Rows are points. The ring and each string are closed loops that go straight from each point to the next, and from the last back to the first. Before rounding, they use only three directions, however many columns there are. Count how often each string passes through the ring. Passing back the other way cancels.

Ring, 8 rows:
[[ 3.2  3.4  4.9 -3.6]
 [ 4.0  1.1  7.3 -1.7]
 [ 2.3 -2.5  7.2  2.1]
 [-2.7 -5.9  2.9  6.3]
 [-5.8 -5.4 -1.8  6.9]
 [-6.4 -1.4 -5.5  4.4]
 [-4.6  1.8 -5.3  1.2]
 [-0.1  4.3 -0.5 -3.0]]
String, 18 rows:
[[-4.4 -1.8 -1.2  1.7]
 [-2.1  0.1 -0.5  1.4]
 [-3.0  0.5 -0.6 -1.1]
 [-0.8  5.7 -1.6 -5.1]
 [ 1.8  6.0  1.4 -5.7]
 [ 2.0  2.1  5.6 -4.7]
 [ 0.7  0.1  4.3 -1.2]
 [ 1.8  1.7  3.2 -0.2]
 [ 5.9  2.5  7.7 -1.2]
 [ 5.7 -1.9 11.6  0.4]
 [ 0.9 -5.2  8.7  2.1]
 [-1.2 -2.7  3.3  2.2]
 [-1.7 -2.9  2.5  2.9]
 [-2.0 -1.9  0.6  3.7]
 [-5.6 -5.5 -2.1  8.3]
 [-8.4 -6.8 -4.4  8.9]
 [-9.4 -4.8 -7.3  7.9]
 [-8.1 -3.2 -5.6  4.6]]
Times through: 2
String:
[[ 1.3 -3.9  8.2  1.4]
 [ 3.9 -2.4 10.1  0.2]
 [ 6.0  0.3 10.5 -1.5]
 [ 7.7  3.2 10.4 -3.7]
 [ 4.2  3.5  5.2 -2.3]
 [ 0.3  0.9  2.1  0.1]
 [ 0.3  0.5  3.4 -1.1]
 [ 1.8  2.9  4.6 -4.9]
 [ 2.6  6.8  2.3 -7.1]
 [ 1.1  6.2 -0.9 -3.2]
 [ 0.0  3.8 -1.1 -0.5]
 [-1.1  0.3  1.2  0.1]
 [-0.6  2.4  1.5 -3.5]
 [ 0.7  5.6  0.7 -5.9]
 [ 2.4  8.2 -0.1 -6.1]
 [ 1.4  4.5  0.6 -2.1]
 [ 0.1  1.5  1.1  0.2]
 [ 0.4 -0.2  4.5 -1.4]
 [ 4.4  1.5  9.1 -4.9]
 [ 3.5  0.3  8.3 -2.7]
 [ 7.5  1.1 12.4 -3.3]
 [ 5.3  1.4  7.3  0.3]
 [ 3.2 -0.2  5.9  1.8]
 [ 0.6 -0.5  2.9  2.3]
 [-0.5 -3.0  4.6  2.1]
 [ 0.7 -6.9  9.3  4.0]
 [ 1.4 -6.4  8.6  5.7]
 [ 1.3 -4.0  5.8  5.5]
 [ 0.3 -0.6  1.9  3.5]
 [-0.6 -2.3  3.5  2.3]
 [-0.5 -2.0  3.4  2.0]]
Times through: 5

Ring:
[[  5.0   3.1  -2.1  -1.2   0.7  -5.4   0.3  -1.8  11.4   0.5  -5.3]
 [  3.0   0.0  -0.4  -1.0  -0.2  -0.2  -0.2  -1.5   7.5   0.4  -0.6]
 [ -1.7  -4.8  -0.8  -2.6   0.3   3.6   2.4  -0.5  -6.2   1.0   5.0]
 [ -3.9  -6.2  -1.9  -3.9   1.1   3.3   4.5   0.0 -13.4   1.6   6.2]
 [ -4.6  -4.5  -2.6  -4.8   1.8  -0.2   5.4  -0.4 -14.1   2.5   3.4]
 [ -1.7  -0.2  -2.6  -4.1   1.8  -4.7   4.0  -1.3  -5.0   2.5  -1.9]
 [  3.3   3.2  -2.8  -2.3   1.4  -7.0   1.7  -1.8   7.2   1.3  -5.9]]
String:
[[ -3.9  -4.5  -0.3  -3.6   0.5   2.6   3.1  -0.9  -9.5   2.2   4.6]
 [ -1.5  -1.7  -0.7  -3.0   0.6  -0.4   2.2  -1.4  -3.0   2.0   1.0]
 [ -2.9  -5.2  -3.8  -4.3   2.0   0.5   5.5   0.3 -13.2   1.4   4.1]
 [ -6.1  -8.1  -5.2  -5.9   2.9   1.4   8.2   1.2 -23.8   1.9   7.0]
 [ -7.3  -6.4  -3.1  -6.0   2.3   0.6   7.1   0.1 -21.7   3.1   5.5]
 [ -4.8  -3.0  -1.4  -4.7   1.4  -1.2   4.5  -1.1 -11.5   3.1   1.9]
 [ -1.6  -0.7  -0.5  -3.1   0.6  -1.7   2.1  -1.7  -2.0   2.3  -0.3]
 [ -1.2  -1.3  -2.2  -3.5   1.4  -2.5   3.4  -1.1  -4.4   1.9  -0.3]
 [ -1.6  -0.9  -4.1  -4.5   2.4  -5.1   5.1  -0.7  -7.4   2.2  -1.6]
 [ -0.2  -0.5  -3.4  -3.6   1.9  -4.3   3.9  -0.9  -3.4   1.7  -1.8]
 [ -0.2   0.1  -1.1  -2.8   0.8  -2.7   1.9  -1.7   0.4   1.9  -1.4]
 [  0.8   2.7  -0.9  -2.8   0.9  -5.7   1.4  -2.3   4.6   2.3  -4.7]
 [  2.1   3.8  -1.3  -2.4   0.9  -7.0   1.0  -2.5   7.8   2.1  -6.3]
 [  1.3   1.9  -0.8  -2.3   0.6  -4.2   1.0  -2.1   5.3   1.8  -3.6]
 [  2.3   1.1  -2.6  -2.4   1.2  -4.4   2.0  -1.3   3.9   1.1  -3.2]
 [  5.2   2.7  -4.1  -1.8   1.6  -6.6   1.8  -1.1   8.7   0.1  -5.6]
 [  7.1   4.2  -3.6  -0.9   1.1  -7.2   0.4  -1.5  14.4  -0.3  -7.1]
 [  6.1   4.6  -0.8  -0.4  -0.1  -5.3  -1.4  -2.4  16.8   0.4  -6.5]
 [  3.0   2.7   0.8  -1.0  -0.5  -2.7  -1.2  -2.6  11.4   1.3  -3.7]
 [  1.9   0.5  -0.8  -1.8   0.3  -1.9   0.7  -1.6   5.2   1.1  -1.6]
 [  2.9  -0.6  -2.4  -1.7   0.7  -1.5   1.5  -0.8   3.9   0.2  -0.8]
 [  3.9  -0.6  -1.4  -0.8   0.0   0.1   0.1  -1.0   7.3  -0.2  -0.2]
 [  3.2  -1.3   0.3  -0.4  -0.8   2.4  -0.9  -1.3   7.8  -0.1   1.4]
 [  0.8  -1.6   1.3  -1.2  -0.9   2.6  -0.5  -1.7   4.3   1.0   2.0]
 [ -0.3  -1.5   0.1  -2.2   0.0   0.8   1.0  -1.5   0.5   1.5   1.3]
 [ -0.2  -2.7  -2.0  -2.7   0.9   0.2   2.7  -0.6  -3.3   1.0   1.9]
 [ -1.6  -5.8  -2.3  -3.0   0.9   3.6   3.6   0.2  -9.2   0.6   5.8]
 [ -4.2  -9.7  -2.9  -3.8   1.1   7.1   5.3   1.2 -18.3   0.6  10.4]
 [ -4.9  -7.1  -0.7  -3.8   0.6   5.3   3.9  -0.1 -14.3   1.8   7.8]]
Times through: 4

Ring:
[[-3.4 -0.5 -7.3  4.4  2.5  1.9  4.7  0.0  6.0  5.7  2.1  9.0 -2.9  3.9]
 [-2.3  2.2 -6.4  4.7  3.0  3.6  5.5  0.0  5.6  4.4  2.4  9.4 -3.2  2.8]
 [-1.0  4.5 -4.6  2.1  0.5  2.5  3.6  0.3  2.6  0.1  0.4  5.1 -1.9  0.1]
 [ 0.0  5.4 -2.9 -2.7 -4.4 -1.1 -0.3  0.8 -1.5 -5.3 -3.0 -2.1  0.6 -3.2]
 [-0.2  3.5 -1.9 -6.7 -7.8 -5.6 -4.0  1.3 -5.0 -8.5 -6.7 -8.2  2.8 -4.5]
 [-1.5  0.0 -2.9 -5.3 -5.6 -6.4 -3.5  1.4 -4.1 -5.7 -7.0 -6.5  2.5 -1.8]
 [-3.0 -1.6 -5.5 -0.3 -1.2 -2.9  0.5  0.7  1.3  0.9 -2.6  1.5 -0.2  1.8]]
String, 28 rows:
[[ -1.3   3.2  -4.8  -3.3  -6.8  -2.4  -1.0   0.5   0.9  -3.1  -1.3  -1.8
    0.6  -2.8]
 [  0.5   4.3  -0.8  -9.2 -10.3  -7.3  -5.9   1.6  -7.2 -11.6  -8.5 -12.0
    4.1  -6.4]
 [  0.5   3.3   0.1  -9.1  -8.5  -8.2  -6.2   2.0  -9.2 -12.3 -10.7 -12.9
    4.5  -5.5]
 [ -0.7   2.1  -2.2  -4.6  -4.6  -4.7  -2.5   1.3  -4.3  -6.4  -6.6  -5.6
    2.0  -2.3]
 [ -0.2   1.5  -0.3  -7.7  -6.1  -8.1  -5.4   2.0  -8.8 -10.5 -10.9 -11.3
    4.1  -3.6]
 [ -0.3  -0.1   0.7 -10.4  -7.8 -11.4  -7.9   2.5 -11.8 -13.0 -14.2 -15.7
    5.8  -4.2]
 [ -2.0  -0.8  -3.5  -5.9  -6.9  -7.2  -4.0   1.3  -3.4  -5.3  -6.5  -6.9
    2.7  -1.9]
 [ -2.7   0.3  -6.3  -1.4  -4.7  -2.3   0.1   0.3   3.0   0.5  -0.3   1.1
   -0.2  -0.2]
 [ -2.8  -0.6  -5.9  -1.6  -3.9  -3.1  -0.3   0.5   1.9   0.2  -1.6   0.4
    0.1   0.3]
 [ -3.3  -3.5  -4.8  -1.9  -1.6  -5.5  -1.2   1.1  -1.1  -0.6  -5.3  -1.6
    1.0   2.0]
 [ -2.8  -2.2  -4.3  -0.6   0.4  -3.8   0.0   1.1  -1.1  -0.5  -5.1   0.0
    0.4   2.4]
 [ -2.4   0.1  -5.2   0.2  -0.8  -1.5   1.2   0.6   1.4   0.4  -2.0   2.2
   -0.5   1.3]
 [ -3.0   0.1  -6.8   1.5  -1.2  -0.1   2.4   0.1   4.6   3.1   1.1   5.1
   -1.6   1.7]
 [ -4.0  -1.0  -8.6   4.3   0.9   1.8   4.6  -0.3   8.1   7.2   3.9   9.8
   -3.1   3.8]
 [ -3.0   0.5  -7.3   2.6  -0.4   1.2   3.5   0.0   5.8   4.2   2.3   6.9
   -2.3   2.1]
 [ -1.9   1.4  -4.7   0.7  -0.1  -0.5   1.8   0.6   1.1  -0.1  -1.8   2.7
   -0.8   1.0]
 [ -2.3   1.2  -5.6   3.7   3.2   2.0   4.4   0.4   3.5   3.0   0.2   7.2
   -2.4   2.9]
 [ -2.6   1.8  -6.6   7.2   6.4   5.3   7.4   0.0   6.5   6.4   3.0  12.5
   -4.3   4.6]
 [ -2.5   2.6  -7.3   6.1   3.5   5.2   6.7  -0.3   7.7   6.2   4.5  11.9
   -4.1   3.2]
 [ -2.3   2.5  -6.9   2.5  -1.0   2.2   3.8  -0.1   5.9   3.4   3.0   7.0
   -2.4   1.0]
 [ -1.2   2.8  -3.8   0.1  -0.4  -0.3   1.6   0.8   0.0  -1.7  -2.5   1.7
   -0.5   0.0]
 [ -0.6   4.3  -3.3   0.7   0.6   0.9   2.3   0.8  -0.3  -2.2  -2.4   2.3
   -0.9  -0.3]
 [ -1.8   2.7  -5.6   0.2  -2.6   0.3   1.8   0.2   3.1   0.3   0.5   3.2
   -1.1  -0.4]
 [ -1.2   4.6  -5.6   0.3  -3.4   1.5   2.3   0.0   3.9   0.0   1.8   3.8
   -1.5  -1.4]
 [  0.9   7.4  -1.8  -2.7  -3.9  -0.2   0.0   0.9  -2.6  -6.8  -3.5  -2.4
    0.5  -4.1]
 [  0.6   7.0  -2.5  -4.0  -6.4  -1.1  -1.0   0.8  -2.0  -6.9  -2.9  -3.6
    0.9  -4.9]
 [ -0.9   4.3  -4.6  -2.7  -6.2  -1.3  -0.3   0.4   1.1  -3.1  -0.8  -0.9
    0.2  -3.0]
 [ -1.1   3.2  -4.1  -2.6  -4.9  -2.0  -0.5   0.7  -0.1  -3.3  -2.3  -1.4
    0.5  -2.1]]
Times through: 0
String:
[[ -0.8   2.6  -2.9  -3.4  -4.1  -3.3  -1.4   1.1  -2.6  -5.0  -4.9  -3.5
    1.3  -2.0]
 [ -1.5   2.2  -4.5  -3.5  -6.1  -3.2  -1.4   0.7  -0.1  -3.3  -2.6  -2.5
    0.9  -2.3]
 [ -0.4   1.9  -1.3  -9.6 -10.4  -9.0  -6.7   1.7  -7.4 -10.8  -9.3 -12.7
    4.5  -5.4]
 [ -1.3   0.7  -2.8  -7.6  -9.0  -7.7  -5.1   1.3  -4.6  -7.5  -7.1  -9.2
    3.4  -3.7]
 [ -0.4  -0.6   0.7 -10.3  -7.5 -11.6  -8.0   2.5 -11.8 -12.8 -14.4 -15.6
    5.8  -3.8]
 [ -1.1  -0.3  -1.1  -6.0  -4.0  -7.7  -4.3   1.9  -7.5  -8.0 -10.3  -8.9
    3.4  -1.6]
 [ -2.0   0.5  -4.4  -2.1  -3.2  -3.2  -0.6   0.8  -0.4  -2.0  -3.4  -1.1
    0.6  -0.2]
 [ -2.6   0.0  -5.7  -0.9  -3.1  -2.3   0.3   0.5   2.0   0.3  -1.4   1.2
   -0.2   0.5]
 [ -3.6  -2.9  -6.2  -0.1  -1.1  -3.3   0.5   0.6   2.0   2.0  -2.3   2.0
   -0.3   2.6]
 [ -3.4  -2.8  -5.4   1.1   1.6  -2.6   1.4   0.8   1.1   2.0  -3.2   2.9
   -0.6   3.6]
 [ -2.7  -0.8  -5.2   1.4   1.2  -1.2   2.0   0.7   1.5   1.5  -2.2   3.5
   -0.9   2.6]
 [ -2.7   0.5  -6.2   1.4  -0.6  -0.1   2.4   0.3   3.6   2.3   0.2   4.6
   -1.4   1.6]
 [ -2.4   0.8  -5.7   1.6   0.2   0.1   2.6   0.4   3.0   1.8  -0.3   4.6
   -1.4   1.7]
 [ -2.8   1.2  -7.1   1.8  -1.7   0.9   3.0  -0.1   5.6   3.4   2.4   6.0
   -2.0   1.2]
 [ -2.5   1.5  -6.5   1.8  -1.0   0.9   2.9   0.1   4.7   2.7   1.6   5.6
   -1.9   1.2]
 [ -2.8   1.8  -7.7   4.5   1.3   3.5   5.3  -0.3   7.5   5.7   4.2  10.0
   -3.4   2.6]
 [ -2.0   3.3  -6.3   6.9   5.7   5.9   7.4  -0.1   6.4   5.5   3.4  12.2
   -4.3   3.6]
 [ -1.0   4.2  -4.3   3.9   3.8   3.6   5.0   0.4   2.4   1.1   0.0   7.1
   -2.5   1.7]
 [ -1.2   3.3  -4.4   0.8  -0.4   0.7   2.3   0.5   1.3  -0.7  -1.1   3.1
   -1.1   0.1]
 [ -1.6   3.0  -5.3   0.4  -2.0   0.4   2.0   0.3   2.6   0.0   0.1   3.2
   -1.1  -0.3]
 [ -0.6   5.7  -4.5   0.5  -2.2   2.0   2.5   0.3   2.3  -1.4   0.6   3.3
   -1.3  -1.6]
 [  0.7   7.3  -2.1  -2.0  -3.3   0.4   0.6   0.8  -1.9  -6.0  -2.9  -1.4
    0.2  -3.6]
 [ -0.1   6.1  -3.7  -2.7  -5.7  -0.4   0.0   0.5   0.2  -4.5  -1.1  -1.2
    0.2  -3.8]
 [ -0.1   5.6  -3.3  -4.0  -6.8  -1.9  -1.2   0.7  -1.1  -5.7  -2.5  -3.3
    1.0  -4.3]
 [  1.0   6.2  -0.7  -7.5  -8.6  -4.8  -4.1   1.4  -6.3 -11.0  -7.1  -9.5
    3.1  -6.3]
 [  0.2   4.0  -1.2  -5.9  -6.0  -4.8  -3.3   1.5  -5.7  -8.8  -7.3  -7.6
    2.6  -4.1]]
Times through: 4
